Every row gives one point. Each copy is the shape, with its points in the same order, stretched, turned, moved and blurred by noise. Some copies are also mirrored. Which?

Shape, 7 rows:
[[ 73   8]
 [-25 -42]
 [ 24  26]
 [ 68   9]
 [-32  -1]
 [  8  29]
 [ 68   8]]
Copy 1, 7 rows:
[[-53 -44]
 [ 18  65]
 [  0 -49]
 [-44 -48]
 [ 39  10]
 [ 16 -46]
 [-49 -44]]
Copy 1 is: only turned
Copy 2, 7 rows:
[[-26 -61]
 [ 75   4]
 [-36 -17]
 [-24 -53]
 [ 17  19]
 [-35  -3]
 [-26 -51]]
Copy 2 is: mirrored
Copy 3:
[[ 12  58]
 [-44 -28]
 [ 35  22]
 [ 16  57]
 [  8 -19]
 [ 40  16]
 [ 14  60]]
Copy 3 is: mirrored
Copy 4 (7 x 2):
[[ 67 -84]
 [ 27  50]
 [  2 -40]
 [ 60 -77]
 [-20  32]
 [ -9 -28]
 [ 66 -80]]
Copy 4 is: mirrored

Shape (7 x 2):
[[ 57 -71]
 [-42  54]
 [ 48  44]
 [-62  13]
 [ 13 -39]
 [-12 -55]
 [-13  27]]
Copy 1:
[[-36  84]
 [ -8 -58]
 [ 40   5]
 [-51 -52]
 [-44  41]
 [-74  33]
 [-20 -28]]
Copy 1 is: mirrored
Copy 2:
[[-74   3]
 [ 34  25]
 [  4 -25]
 [ 23  47]
 [-36  18]
 [-45  35]
 [ 13  15]]
Copy 2 is: only turned

Shape:
[[-10 -18  67]
 [  3  33  29]
 [ 23  16 -23]
 [-18  -2   9]
 [ 10  13  11]
 [-44 -33  22]
 [-25  81 -34]
 [-20  -3 -17]]
Copy 1:
[[  0  32  42]
 [ 63  18  24]
 [ 26   7 -29]
 [  8  -7  14]
 [ 31  20  -5]
 [-31 -19  36]
 [121 -50  13]
 [  6 -22  -3]]
Copy 1 is: mirrored
Copy 2, 8 rows:
[[ 44 -53  49]
 [ -9 -36  19]
 [-46  27   2]
 [ 12 -27   3]
 [-18  -7  16]
 [ 61 -46   9]
 [-45 -34 -52]
 [  4  -7 -14]]
Copy 2 is: only turned
Copy 3:
[[ 87  30 -37]
 [ 49  -5  23]
 [-14 -21   9]
 [ 17  23 -10]
 [ 25  -5   3]
 [ 21  55 -43]
 [-26 -13  88]
 [-18  19  -9]]
Copy 3 is: mirrored

Shape (9 x 3):
[[ 16  16 -22]
 [-18  15 -59]
 [ -8 -15  47]
 [ 69  44   1]
 [ 31 -18  -7]
 [-12   0  13]
 [-58 -65   6]
 [ 33  53 -31]
 [-32   9  69]]
Copy 1, 9 rows:
[[-15 -12 -13]
 [-29 -64  24]
 [ -1  42  19]
 [  7  41 -81]
 [-41   4  -6]
 [ -7   5  15]
 [-54 -29 101]
 [  4  -9 -55]
 [ 35  60  16]]
Copy 1 is: mirrored
Copy 2 (9 x 3):
[[ -43   -6   18]
 [ -79   20    7]
 [  67  -19  -34]
 [ -10  -48   87]
 [   3   39    9]
 [   7   -7  -19]
 [  28   67 -101]
 [ -71  -39   72]
 [  73  -66  -43]]
Copy 2 is: only turned
